Each row of a before or after table is a point. The points were changed in one or more steps. Then noise was added and the rows were shuffled. The steps act on how far a point lies along the listed directions, d1 being the first. What was done? A step turns or swaps two directions, mirrors them in a line or flattens them onto one, adds a multiple of one to another, or multiplies one. Angles are multiples of 10 degrees, from the lower direction toward the higher: turns from -170 to 170, lines from 10 to 170 but not 90. Use the fewest steps. Two steps may share a direction if one is a turn and the other turns, adds or multiplies; they go together, in the order done. Otherwise the lowest direction goes first.

Directions:
(1): [45,12,10]
(2): [15,-36,-26]
(3): [-1,-28,38]
Before:
[[-8,-13,66],
[35,-34,-53],
[-50,-24,20],
[18,86,28],
[61,9,-4],
[7,-3,-1],
[50,33,-24],
[43,52,42],
[-74,-4,-22],
[31,2,54],
[-14,-6,-7],
[2,-29,-21],
[-10,2,36],
[31,15,-36]]
After:
[[-6,11,-18],
[-5,22,-31],
[3,-19,25],
[7,-31,46],
[-5,11,-16],
[7,-24,38],
[-4,19,-26],
[3,-16,18],
[-5,6,-4],
[1,-2,5],
[0,16,-30],
[-1,-2,-9],
[2,-11,10],
[-5,6,8]]
Steps: flatten d1 and d3 onto the line at 80 degrees; multiply d2 by 0

Directions:
(1): [37,35,5,-12,1,29,40,-1,38]
(2): [-7,2,47,49,6,20,-13,35,14]
(3): [-58,35,-20,7,24,25,19,-5,-11]
(4): [-15,-46,13,3,-32,25,48,-9,-12]
(5): [18,25,17,-15,-21,38,-22,-4,-53]
(6): [-7,-23,28,-22,37,26,-22,-45,18]
Before:
[[19,16,-18,-6,-22,-35,-6,10,23],
[-3,-19,6,-27,24,5,-15,-37,5],
[3,-7,4,9,9,-14,-30,6,14],
[-14,18,56,27,57,38,-14,9,30],
[-43,-31,16,1,24,4,-8,-7,3],
[33,3,-4,-19,9,-21,-10,5,15],
[-11,-36,26,-30,10,32,10,-50,-8],
[-8,8,53,12,52,27,-31,-23,38],
[22,16,-47,-14,-6,-35,-28,-3,-10],
[20,-16,9,0,-11,-53,-22,21,18],
[12,0,3,-12,-4,-21,-35,-2,-11],
[-9,3,-2,-10,10,0,-4,-21,-3],
[22,8,-32,-24,1,-35,3,-9,19],
[-7,12,52,38,23,48,-20,10,13]]
After:
[[3,1,-32,20,-16,-47,18,32,7],
[39,36,0,-6,26,-23,-29,28,28],
[-44,-46,-32,-4,-14,-34,32,8,-6],
[27,25,-2,-6,4,-31,-56,11,0],
[21,7,-25,-7,15,-34,-44,3,23],
[-8,13,-14,11,0,-17,0,7,0],
[22,36,12,26,24,-17,-32,34,34],
[22,34,19,4,15,-3,-53,6,32],
[39,56,11,32,34,-16,-89,31,14],
[4,46,-79,-26,21,-80,13,-10,25],
[-6,35,-73,-55,42,-46,15,-26,10],
[2,9,-56,-49,6,-10,15,-46,-8],
[-19,-51,-19,25,-68,-12,93,22,-15],
[34,1,18,-18,12,-39,-51,5,31]]
Steps: turn d1 and d3 by 20 degrees; add -0.7 times d6 to d5; turn d2 and d6 by 150 degrees; multiply d4 by 2.5

Directions:
(1): [3,-7,34,67,-16,33,31,33,-27,16,10,-3,-25,1,50,8,10,2]
(2): [-17,8,0,48,30,4,17,-29,16,17,-57,18,-28,-17,-45,22,-14,-27]
Before:
[[-15,14,19,60,1,9,17,1,-9,20,-22,-4,-32,-1,4,20,2,-5],
[-1,2,-10,-17,7,-6,-2,-17,15,-7,-7,3,6,2,-13,3,-6,-11],
[-7,5,-8,29,27,0,4,-17,15,13,-25,11,-11,-15,-36,14,-12,-19],
[-2,2,0,16,11,11,21,-4,-6,8,-11,10,-19,-9,-12,9,-11,-9],
[6,-1,-5,-15,-8,-9,-7,-8,4,-2,5,7,16,-4,-4,-13,-9,-1],
[0,-1,-7,-23,4,-11,0,-3,6,-3,-8,0,-3,-5,-35,-4,-4,1],
[4,0,18,56,-13,13,26,10,-14,19,-15,4,-37,5,18,10,-1,-6],
[-3,-1,-8,-17,3,-14,-7,-10,9,-10,-1,3,5,3,-18,5,6,-1],
[-10,5,8,51,16,24,20,-1,-1,15,-38,8,-20,-22,-4,20,-8,-17],
[-2,-4,16,40,2,15,25,7,-11,18,-16,16,-25,-8,2,11,1,-8],
[7,1,-12,-38,-1,-14,-23,2,-2,-8,18,-1,9,5,5,-13,10,13],
[-2,-4,20,38,-12,22,18,13,-17,11,1,1,-13,4,25,3,11,-9],
[0,5,-13,-25,2,-13,-16,-6,8,-9,3,-3,16,4,-15,-4,-4,-4],
[9,3,3,-9,-5,-2,2,7,-2,2,23,-5,-2,2,17,-9,2,4]]
After:
[[-1,3,-1,10,7,4,10,-12,13,-3,-10,5,-4,1,-5,10,-3,-15],
[-22,11,-4,80,52,8,24,-41,27,29,-78,27,-39,-31,-72,36,-25,-38],
[-25,18,-3,72,47,14,23,-41,22,25,-93,29,-37,-38,-63,41,-27,-40],
[-11,5,-3,32,26,10,27,-22,5,13,-41,17,-30,-18,-42,19,-16,-25],
[6,0,-1,-12,-9,-1,-7,12,-4,-4,12,-8,10,7,10,-8,2,3],
[-28,25,-2,59,31,-6,12,-36,13,25,-65,11,-35,-14,-54,32,-13,-28],
[-7,0,-2,4,-2,2,0,-11,-1,-1,-10,2,1,1,-4,0,1,-15],
[-4,7,-5,40,10,-4,16,-22,10,16,-48,10,-33,-6,-33,13,-11,-15],
[11,-4,4,-9,-13,-2,-1,4,-6,-1,18,3,19,3,10,-13,-6,4],
[-1,-3,2,2,2,2,13,1,1,3,-13,4,-15,-9,-25,3,-2,-3],
[15,0,-3,-34,-11,-5,-6,16,-3,-7,43,-11,7,8,31,-22,7,14],
[0,-1,-1,2,0,-4,1,0,0,-4,1,3,0,4,-3,8,12,0],
[-15,3,2,37,26,3,18,-24,9,20,-50,26,-27,-19,-45,17,-11,-23],
[14,-8,-3,-45,-20,-5,-23,24,-16,-16,50,-10,13,17,42,-24,23,28]]
Steps: multiply d1 by 0; multiply d2 by 2.5
